Every row gives one point. The window is the flat piece filled in between its corners: a triangle in 3 columns, a solid with four corners in 4, and so on. A path goes straight from each point to the next, and from the last back to the first. After which points does the path pass through the window?

Window:
[[ 15 -22 -69   6]
 [-28 -22 -10  86]
 [ 53 -27 -32 -31]
 [-12  57  55   1]]
Path:
(1): [ 44  -7 -57  48]
(2): [ 95   5 -29 -11]
(3): [-13 -38  -5  -5]
(4): [-29 -49 -28  29]
(5): [ 31  33 -20  86]
(6): [27 83 21 52]
(7): [-40  14  34  23]
(8): [-55  -3  25 -22]
(9): [19 42 22 10]
(10): [-14   5 -12  77]
(11): [-29 -35  -6  61]
(12): [-32 -60  -8  19]
Through the window after points: 4, 8, 10

Window:
[[ 20  24   9  16  -6  95  14  -2]
 [ 51  22   7 -38  -1 -66  -7  20]
 [ 11 -15 -20  39 -48  54   3   7]
 [ -8   4  -2  33  -4  32  44  -6]
 [ 20 -26  -4   0  14  37   0 -40]
 [-60 -55  45 -36   2  -5 -20 -32]
 [ 48  34 -18   9  43 -61 -16  74]
 [-23  19 -26  -4   2  28  -4 -14]]
Path:
(1): [ 16 -30 -19 -35  22  21   9  39]
(2): [  8  46   8  39  11 -40 -16   7]
(3): [-28   4  40  15  -1 -23 -28 -16]
(4): [  2 -34  -7 -36  16   4  11  16]
(5): [  0   8 -15 -24  21  24  24  11]
(6): [ 13  26  14   2   6   5 -16 -13]
(7): [ 33  43  18  33  -7 -40 -21 -25]
(8): [ 24  -7 -21 -17  29   2   8  45]
(9): [ 23 -15 -12 -39  26 -16  23  63]
(10): [ 32  26  -1  19   8 -14 -15  -2]
(11): [ -1  -5   9  11  -9  -5 -11 -14]
(12): [-12 -37 -16 -12 -15  13  17  12]
(13): [ 32  15 -14  -2   5  35  18  19]
(14): [ 45  44  -9  84 -23  38 -14 -25]
(15): [ -6  23  27  12   1   7  -6 -19]
(16): [ -5 -26 -22 -35  29  23  32   9]
Through the window after points: 1, 3, 7, 9

Window (11 x 11):
[[  6  14 -17 -38  61  24  23   5  45  59  13]
 [-74 -52 -29  44 -28 -40  -8  42  19  46  -6]
 [-38  10   4 -36 -54  -8 -12  27  18  58  -2]
 [ 14  23 -23  46 -20  -9  25 -21 -22  53  10]
 [-55  15 -19  27 -19  35   0 -20 -60 -37 -51]
 [  3   5  18  20 -17  22  68  49  15 -24  29]
 [ -7 -37 -35 -12  47  19 -38  12 -34  26  11]
 [-25  -4  37  -8  32 -29  13  -4  -4  12   4]
 [-53 -31  33  -3 -40  20  26  52  12  76 -12]
 [-27   0 -13 -28 -12  15  61  -9 -26   8  10]
 [ 21 -95 -20   6  65  22 -12 -33 -14 -81 -38]]
Path:
(1): [-36 -10  -7  12   5  13   0  -1  25  36  14]
(2): [  9 -14 -29  -1   8 -27  39  35 -19  49 -24]
(3): [ -1  -8  -3  -6  16 -18   7  39 -23  37 -36]
(4): [-70 -35 -14   3 -16  47   2 -38  28  31  25]
(5): [-39 -22   8  40 -22  49 -27  -8  10  11  45]
(6): [ -8 -11  -6 -12  16 -16  27  37   4  46 -37]
(7): [ -7  -1 -23  18   4  -3  33  14 -57  10 -41]
(8): [-47  14  -3  22 -28  33 -14 -31   7   3  11]
Through the window after points: 1, 7

Window:
[[  4 -18 -18 -53  -9  45  -1 -40 -23  -1  55  73]
 [-15  11 -29 -24  38 -16   8 -16 -53   2  15 -65]
 [ 45  20   5   7  52  34 -11  -7 -28 -66  30  20]
 [ 15 -38  49 -34  39  40  23  31  60  47  -3 -68]
 [ 51  10 -15 -10 -32  10 -32  14 -59  51 -64  47]
 [ 44  29 -32 -31  47 -16 -36  25  34 -22  48  53]
 [ 40  13  43   9 -16  16  43 -36  38  21  19 -22]
 [-50  24   8 -61  22 -20 -42  46 -12  -1 -64  16]
 [-25  14 -20 -36  95 -44  30  34  -3  48  70  53]
 [-31  -8 -28  13 -31  66 -26   1  13 -18 -56   3]
 [ 17 -51  23  -8  45  -4  31 -20  64  50 -61 -50]
 [ 56 -64 -33  31  16 -74  36  18 -41 -11  12   9]]
Path:
(1): [-19 -31  33  12   2 -26 -42 -10  -8  11  21  22]
(2): [ 57   9 -31 -30  20  55  52  -1 -19 -12 -16  -2]
(3): [  7   1 -10 -30   9  38  25  18   2   3  -1   9]
(4): [  3 -62  31 -19  11   3 -72 -63  15  37  27   4]
(5): [-31 -21  41   8  15 -13 -51 -39   1   7  26   9]
(6): [ 32   6 -23  -5 -10  41  44  10  22   5 -37 -18]
(7): [ 27 -19 -22 -36   0  -2  35  11  15  21 -19  10]
(8): [-26   9  19  24  41   4 -74   3 -40  27   5  21]
Through the window after points: 3, 5

Window, 14 rows:
[[  3  25  -4  -6 -14  31 -23 -42  42 -19 -13  28  18  28]
 [ -6  17  -2   3 -18  -5  -3 -17  10 -12 -34 -11  -3   0]
 [ 17  -3  40  19  -3  28  95  12  20 -55  29  -4   4  21]
 [ 14  20   1 -36 -33   2  34 -23   2   4  -9 -35  18   7]
 [ 23 -11   5  18  14 -49  17  -1 -18 -24  43  -2  21  12]
 [ 20 -14 -14  -5 -36  22   8  41 -50 -58  -8  15 -17  10]
 [ -4 -13 -19   0  20 -16  16  -2  24   4  22  44  17  13]
 [ 51 -10  20 -17  26 -10  -1 -15 -34  12  38  -6 -75  11]
 [ -9 -39  10 -10   5  66 -21  11 -20  37   4   3   6  -1]
 [ 43 -25  31  29 -17   3  10  -6  26  19  -7  -1  33  14]
 [  4  38  24   5 -49  24  17   5  -4  -4  10  13   5 -34]
 [ -9 -12 -11  23 -21  15  22 -32 -41 -13 -20  34   9 -20]
 [-31   5 -51  22 -17  34  25 -37  20 -19  24  32  -7   0]
 [-15 -32  12 -31 -36  16   0  16   8 -35   7   7  -4  42]]
Path:
(1): [ -6  11 -11  11 -17   3  26   6 -31   3   9  12   8  56]
(2): [ 27 -27   3  -6  -3   1   0  -1  17 -46   6  15  -2 -44]
(3): [ 20 -41   4 -14 -15  28   6 -23  13 -48  17  11   6 -36]
(4): [-26  30   1   3 -11  10  37  20 -24  -2  10   7 -16  52]
(5): [  3   7  -8  17 -21   8  22  -4  -7  -5  13   8 -10  35]
(6): [ -7 -16  -1 -34   9  12  12 -16  19 -53  11  21  20 -33]
(7): [ 35 -24  -1  -5 -12  -8  18 -24   7 -45  26  -4  -6 -21]
(8): [-12  20   9  28   4 -12   9  12 -11  27   7  15  37  48]
(9): [ -6   3  16   6 -15   8  13   1 -20   3   3   5   1  27]
(10): [ 49 -23   3 -17  -6   7   8 -18  13 -43   3  14  -7 -41]
(11): [ 11 -20   1  -4  -7  12  12  -5  -1 -23  13   7   5  -8]
(12): [ -3   9  -2  -1 -21   9   7   4  -2  -7  -4  20  -1  18]
Through the window after points: 1, 7, 11

Window:
[[-37  10 -17 -19  26 -40 -23 -57  -9  38 -45  25 -16  22]
 [ 57 -14  61  11  56 -80  15  -9 -20 -16 -49  11 -15   4]
 [ 35 -19  59   3  -1  56   3  10  18  -8  12  38 -66   8]
 [-10 -21  22  -2   1 -19 -43  -5 -14  14  37  14  43   8]
 [  1 -28  37  46  58  -4   8  32 -22 -43   2 -75 -33  32]
 [-17 -56  25   4 -15  -2  18 -62 -19  -3  -4  46 -22   7]
 [ 30  -7   2 -23  -6  -1   5   3  -8 -17  39 -54 -47   2]
 [ 12 -21  58 -18  24  15  -1  -4  -5 -95  13 -39   8  24]
 [-30  32 -19  52 -25 -14  81  10 -63 -53 -33  63  17   8]
 [ -5  18   2  72 -11 -20  39  15  12  40 -62 -27  39  21]
 [-53   8  82   5   3  27  40  14  -4  -6  16  13  15 -14]
 [ 29 -26  -5 -57  35  56  36  74  57  32 -19   1   1 -44]
 [-41 -66  63 -58 -25 -56 -77 -19  -1  57 -35  17  24  43]
 [-34 -16  59  39  20 -39 -16  37  38 -48  11 -24   5 -17]]
Path:
(1): [ 18 -15  26  33  23 -21  74  19  21 -29  35  -2  -1  24]
(2): [  1  -4  28  -2  24  21 -17   8 -12 -24 -25 -10 -22 -27]
(3): [ -5 -24  59   1  -4  26 -35 -24 -36   5 -39  -8   3 -64]
(4): [-23   4   4  -3  20 -27  29  -6  19   2  14  34 -18  64]
(5): [-15 -15  25  14  28 -33  53  19  35 -19  19 -14  -9  56]
(6): [  3 -33  44   8  14  25 -25 -11 -44 -22 -21 -15 -14 -23]
(7): [  3 -16  13  11  -2  -1  -3 -22 -12   9 -25   1 -16 -15]
(8): [-34 -12  39  10  15 -31  47   2   6 -13   3  48  12  74]
Through the window after points: 3, 5, 7

Window:
[[ -9  12  28  27 -28   3  36 -30  -7 -53 -36  18 -32 -34]
 [-36  45   4  13 -35  45 -11 -23 -62  27  10   5  25  12]
 [-24  14  29 -29  -3 -12   9  -5 -41  13  -3  13  -4  37]
 [-12  27  23  31 -10  69   1 -12  44  15  24  48 -22  29]
 [ 41  24  23 -29 -25   8 -27 -26 -16  43  13  53 -12  25]
 [ 51 -57   5  -9  -7 -33  -4  21 -20   9  54  13  -7   4]
 [-24  25 -16  38  -1  21  74  -1   8   8  -9 -45 -56 -19]
 [-29 -16   0 -13  18  13  16 -48 -21 -14  15  22 -28 -26]
 [-37  25   4 -11 -38 -22 -57  16 -15  11  63  30  15 -30]
 [ 27  17 -14 -23 -11   1   3 -34 -16 -21  22 -21  18  34]
 [ 22  42  -4  27   7  -2  -7  12  -5 -13 -19  25  22 -22]
 [ 48 -23  47  -5 -19 -22  23  10  50  50  28   6  33   5]
 [-44  35  81  34  -2  33   7 -23   0  23 -10 -61 -22 -10]
 [ -1 -51 -21  11 -19  17  -2  44  80  31  -4   4 -31 -24]]
Path:
(1): [ -7  27  44 -32 -22   1   2   1   5   8  26  10  21  -6]
(2): [ 36 -21 -37  95   0 -11  -8 -29 -35  25   8  18 -40   8]
(3): [-21 -52  38  37  -3 -28 -33 -24 -10  51  -1   0 -41  55]
(4): [  7  62 -11 -25 -14  43  30  11   3 -16  29   3  28 -51]
(5): [-29  35  20 -10 -23  55  23  -6  -2   0  20  21   8 -33]
(6): [-12  -4  11  19   4  -9   0 -18  -9  -1   4  -9 -16   4]
(7): [-20  -2  25  25  -1  -2 -11 -19  -3  11  -6  -2 -25  10]
(8): [ 19  60 -30 -11 -31  67  64  19   4 -24  22   5  -8 -43]
(9): [ 17 -23  18 -32  -3  30  17  68 -10 -38 -10 -32  27 -27]
(10): [  4  34  20  19 -18 -20   0 -80  11  48  35  14 -13  43]
(11): [  6   6  22  41 -33 -26 -64 -19   3  42 -15  30 -14   8]
(12): [-15  18  19 -22   5  33  36   0 -15 -13  19  -9   9  -2]
Through the window after points: 9

Window, 14 rows:
[[ 47  50  28 -16 -31  -1  15 -47  25  36  16   7  16   6]
 [ 79  10 -12  18  15 -57  63  36  48  73 -67  -6 -12 -33]
 [ 21  46  18  30   4 -31 -50  11 -11 -46  59 -26 -36  -8]
 [  2 -12  -2   5  21 -32 -70  20 -14  15 -48  42 -50  -8]
 [-12  60  27  57  15  15  21 -89  -4  54  30   8 -22  13]
 [-11  52  10  42 -95  28  29  11 -19  23  20 -57  35  16]
 [-17  14 -40  35  26 -49   0  35  24  -6  15  90  51  17]
 [ 15   9  14  33 -13  39 -13  -6  66 -47   4 -42 -24  -9]
 [ 27 -10   1  49  41 -27  52  32 -26  -8 -65  18  40  13]
 [ 35  40  10 -11  75  60  10 -25  -6  33  41  10 -52 -20]
 [ 12  -6 -30 -75  -4 -49  29  22  36  19 -17 -83  29 -34]
 [-55  11  68 -55  19  -6 -31   8  51  32  21  24 -12  -9]
 [ 19  58 -49 -35  25 -54  65  38  41 -21  -8  11   9  31]
 [-34 -44  36  62 -50   1   1 -11 -19 -22  26  33 -18  18]]
Path:
(1): [-19  20  -2 -15 -24 -20  25  19  10   1 -32  -8  -9 -55]
(2): [ 44 -17   1  13  10 -26  15   1  35  25  12 -27   8  29]
(3): [ 21 -10 -17   4  -5 -26 -19  20  15  53  26   8  17  49]
(4): [-10  25   1  14  -6 -32  13   8  20 -17 -11  11  11 -14]
(5): [-12  48   2  -4  -6 -21  21  12  16  -5  -4  11   4 -29]
(6): [ 54  15 -21  -8  39 -26   6  12  47  38   0  -8  15  35]
(7): [-10 -27  11  30 -13 -13   8  32  20  37  -4 -78  22  70]
(8): [ 21  34 -10 -29  -9 -14  21  -4  20  -9  -3 -10   5 -50]
(9): [ -5  36  28  16 -21 -22 -19 -10  -6 -37   2  -1 -39 -51]
(10): [ 40  18  -7  27  22 -12  -8  21  27   8  44 -21   6  43]
(11): [ 57  -6   7   1   8 -31  32  17  44  48 -23 -19 -14  27]
(12): [ 26  51  -9  32   7 -28  42   9   2  26 -40  31  14 -75]
(13): [  7  46   4  -9 -22 -15  22 -14 -15 -14 -12  14  15 -75]
(14): [ 3  5  3 15 13 -8 -1  5 31 25  2 21 -5 36]
(15): [ 23  -5  -7  -2   8  -5  -9   1  28  46 -18 -16  -1  51]
(16): [ -6  63  23  29 -28  -9  45  -9 -13 -13   6  32   3 -70]
Through the window after points: 1, 7, 9, 11

Window, 14 rows:
[[-32  -6 -15 -15 -73  32   0 -13  -1  17  27  -9  18 -70]
 [  7  -8  16 -56   4   7 -45   1  31 -30  -7  21 -13  35]
 [-39   6  -3  -4   5  27 -20   3  41  19 -18  41  44  26]
 [ -1 -29  31   4  16 -20 -11  23  -6  -9   2  38  37   3]
 [-42  14   3  39 -34 -17 -21 -30  26  36 -16 -58 -22 -61]
 [ 19 -25  24 -24 -29 -15 -36  25  82  17  32  58  50  22]
 [ 10 -40  -5  13  27  37 -43  68  56 -43  22  44  25  36]
 [ 54  17 -13   0   4  25 -15  33  13  -1  -8 -13  36  24]
 [ -8   5  22   1 -25   7  33  31  45 -25 -13  24 -13  26]
 [-24  54 -11  35 -45  -4  -6 -73  17  -4  22  -4   3 -82]
 [-37 -12 -72  45 -27 -55   8 -50  14 -21 -31 -51  -3  33]
 [-39  14 -78  37  -6 -61  10 -39   0  33   6 -18 -72  43]
 [-32 -10 -23  74 -31 -21  -9 -54  -8   7   4 -34 -32  83]
 [-39  43 -24  42 -95 -12 -36  -8 -15   5 -26   1  -7 -65]]
Path:
(1): [-29  37  49  -9  17 -59 -13  -1  48 -33  37 -27  75 -30]
(2): [-58  38   6 -39   5 -52  -6  18 -23   0   8 -12  24  45]
(3): [ 38 -47 -12  44 -38  34 -37 -34  66  -7  -4  28 -26   3]
(4): [-13  -6 -26  37 -15   5  -6 -25  11  13 -19  -4  -9   5]
(5): [-19  11   0   4 -28 -22 -38 -11  16  -7  33 -17  16   3]
(6): [-33  27   2  14 -29 -10 -13   4   6   2  11  -2  12  -9]
(7): [ -6  -5 -16  21 -19 -10 -12 -38  22  -4  -7   8  -5 -13]
(8): [-10  13 -37  41 -54  24  -9 -47   1  20 -11  10 -35 -37]
Through the window after points: 2, 6, 8
